Each row is a point. Any point is a mix of the corners, with weights that add up to 1. It lies inside the corners' shape when no weight is negative. Say inside or outside, and name the corners with a negative weight.
In the rows, 128 means zero.

Corners:
(1): [108 162 163]
(2): [118  81 122]
(3): [171 218 157]
(4): [ 88 109  99]
Points:
[107 111 115] => inside
[119 133 117] => outside (1)
[ 93 114 104] => inside
[102 136 130] => inside
[ 91  95 113] => outside (3)
[ 94 114 105] => inside
[155 201 161] => outside (4)
[ 97 120 107] => inside
[ 94  94 113] => outside (3)

Corners:
(1): [104 131 128  89 173 186]
(2): [ 61  89 165 126 115 140]
(3): [107 149 158  95 113 108]
(4): [164 151 156 148 101 194]
(5): [168 102  58 123 103 199]
(6): [164 124 176  87 183  78]
(7): [ 75 189 122 175 119  70]
Points:
[122 144 206 148 109 117] => outside (1, 5)
[111 129 140 137 101 178] => outside (6)
[128 142 153 123 113 149] => inside
[108 136 135 106 154 157] => inside
[154 117 122 109 139 139] => inside
[110 120 116 116 126 140] => outside (4)
[145 145 144 156 107 137] => outside (1, 3)

Corners:
(1): [113  67 121 182 173 169 153 160]
(2): [ 92  94 119  84 168 142  86 126]
(3): [ 96 167 113 117  92 175 130 156]
(4): [133 152 197 164 169 148  74 182]
(5): [ 85 129 179 148 108  89 122 114]
(6): [127  79  88 131  94 145  94  85]
(7): [ 79 136 107  91 178 101 105 171]
(8): [156 171 166  62 139 157  95 182]
(9): [ 97 161 100 107 119 111 116  88]
Points:
[ 93 136 123 107 164 117 103 163] => inside
[139 117 168 177 129 176 130 170] => outside (2, 7, 9)
[116 164 165 128 121 139  92 145] => outside (1, 7)
[ 92 122 118 110 167 125 135 137] => outside (3, 4, 6)
[107 107 126 115 140 146 101 125] => outside (7)

Corners:
(1): [ 97 161 141  87 240 103 140  85 126  97 125]
(2): [137 160 133 146 154 122 115 101 118  97 175]
(3): [124 194 169  92 143  73 121 182 106  90  96]
(4): [112 112 147 193 149  70 108 165  73 103 159]
(5): [131 180  82 123 105 114 169 205  97 172 197]
(6): [127  98 153  70 131 116  98 101 135 193 133]
(7): [119 160 149 128 114 102 170 111  88  95 122]
(8): [128 151 161 121 119 183 128 118  99 147  90]
(9): [186  38 129 141 189  83 115 124 107  96 128]
(10): [ 90 185  91 119 127 114  88  82  71  96 107]
(11): [121  65 105 122 131 126 128 111 235 107  97]
(12): [118 201 148 178 177  66  99  97  75 108  87]
Points:
[119 147 144 121 156 108 114 107 116 104 104] => outside (5)
[158  88 134 133 169 101 119 123 108 108 125] => inside
[119 142 145 125 169  79 114 112 113  86 123] => outside (5, 8)
[123 157 129 131 148 108 127 128 108 104 121] => outside (6)
[130 160 145 137 150 104 123 123  83 117 133] => outside (11)
[120 162 123 120 138 101 126 144 101 117 132] => inside
[144 116 132 135 160 105 118 118 119 105 138] => inside
[127 112 126  69 122 122 158 126 156 116  92] => outside (2, 4, 12)

Corners:
(1): [168 116 171 161 118 133 127  78 169 160 154  89]
(2): [118 163 135 152 128  79 185 143  90 157 182 195]
(3): [ 93 111 140 109 105 163 124 103 166 145  93 147]
(4): [ 91 133  82 118  85 171  72 113 187  99 206  83]
(5): [118 170 192 181 136  94 188 160 128 113  91 125]
(6): [ 79  54 151  84 164 134 106 163 171 148 119 195]
(7): [ 82 146 221 111 146 106  78  64  71 151  88 143]
(8): [139 125 112 166 104  79 172 102  91 156 106 137]
(9): [137 126 105  97  81 113 107 133 157 131 161 173]
(10): [ 92 121 159 104  93 158 131 144 135 111 106 115]
(11): [207  98 156 165 202 216 144 188 161 120  31 186]
(12): [187 126 119 104 170 138  93  94 134 164 114  62]
(13): [123  81  87 149  67 157 116 161 150 177  56 181]
Points:
[133 107 139 134 127 161 130 142 147 133 108 163] => outside (5, 12)
[131 117 137 130 125 130 120 130 144 140 128 129] => outside (3)
[134 136 140 143 125 135 140 135 124 139  99 151] => outside (1, 6)
[ 97 100 131 112 108 148 109 138 162 139 143 177] => outside (5, 8, 12)
[150 113 134 126 134 146 115 119 140 147 111 139] => outside (5)
[129 125 160 140 122 131 127 108 143 146 119 127] => inside
[134 130 154 131 125 145 115 117 134 144 107 129] => outside (6, 8)
[142 155 158 133 143 114 120  92 116 143 134 127] => outside (6, 10, 13)

Corners:
(1): [184  82  74 135 148 139 169 135 148 119 107 129 150 118 129 103 174 135]
(2): [110 135 107 169 126 193 182  68 180 123 170 124 183 159 109  97  43 124]
(3): [123 121 118 159 122 146 125 144 128 110  56 122 161  79 149 120 176 119]
(4): [121 114 107 123 166  68  55 157 143  89  76 130  89 136 137 139 176 107]
(5): [160 118 132 175 152  83  92 166  72 123  71 137 119 133 122 180 212  73]
(6): [143 166 153 137 201  99 111 127  49 102 125 104  73 106 145 145 117 143]
(7): [126 141 170 108 175 111 108 166 112 148 112  76  86 150 168 130 139 105]
(8): [ 95 131  83 101  90 191 203  64 173 172 102  99 171 151 111 129  43 130]
(9): [152  66 145 183 146 136  61 140 142 122  72 140 102 117 116 168 172 110]
(10): [148 105 159 144 122  99 112  97  88 127 115 135 114  85 124 158 198  62]
(11): [110  97 114 138  80 184 171  47 142 101 141 113 173 196 141 133  63 133]
(12): [144 134  83 151 122 142 118 130 133 107  95  90  99 104 161 153 170  94]
(13): [183 110 131 148 107 108 102 158 158 120  96  63 124 133  91 146 154 123]
(14): [207 152 142 154 132 134  72 101 140 117  76 126 133  97 150 163 187  98]
(15): [105 210 168 127 144 124 146 140  76 157 150 144  55 155 119 111 115 155]
(16): [ 97 156 104  88  90 210 152  81 114 140 174 137 185 145 117 137  67 106]
(17): [116 120 108 111 101 190 189 105 204  87 117 119 151 143 152 176  70 128]
(18): [109 134  67 125  68 141 186 116 134 187 163 150 182 167 118 106   7 144]
(19): [148 134 126 164 153 130 106 119 173 133 138 114 135  93 126 170 204 158]
Points:
[134 131 132 142 129 132 116 119 120 121 118 123 126 130 132 148 138 110] => outside (1, 8)
[125 126 114 128 113 159 155 107 156 120 113 115 142 139 133 147 102 124] => inside
[142 119 117 128 117 167 145  94 150 128 136 106 147 136 131 142 104 122] => outside (3, 4, 5, 15)
[149 131 136 146 139 148 124 126 129 124 105 118 125 114 130 156 154 109] => outside (4, 11, 18)
[147 134 113 148 144 124 122 133 145 125  93 124 129 115 124 136 134 134] => outside (7, 10, 11, 12, 16)
[137 119 158 134 155 152 129 100 128  80 138 125 127 141 136 107 104 123] => outside (5, 8, 12, 18, 19)
[125 124 129 137 133 131 133 118 118 122 138 122 120 146 128 136 118 119] => outside (3, 8, 14)
[136 118 120 145 140 115 124 134 127 128 101 109 114 128 127 132 143 122] => outside (14, 16, 17)
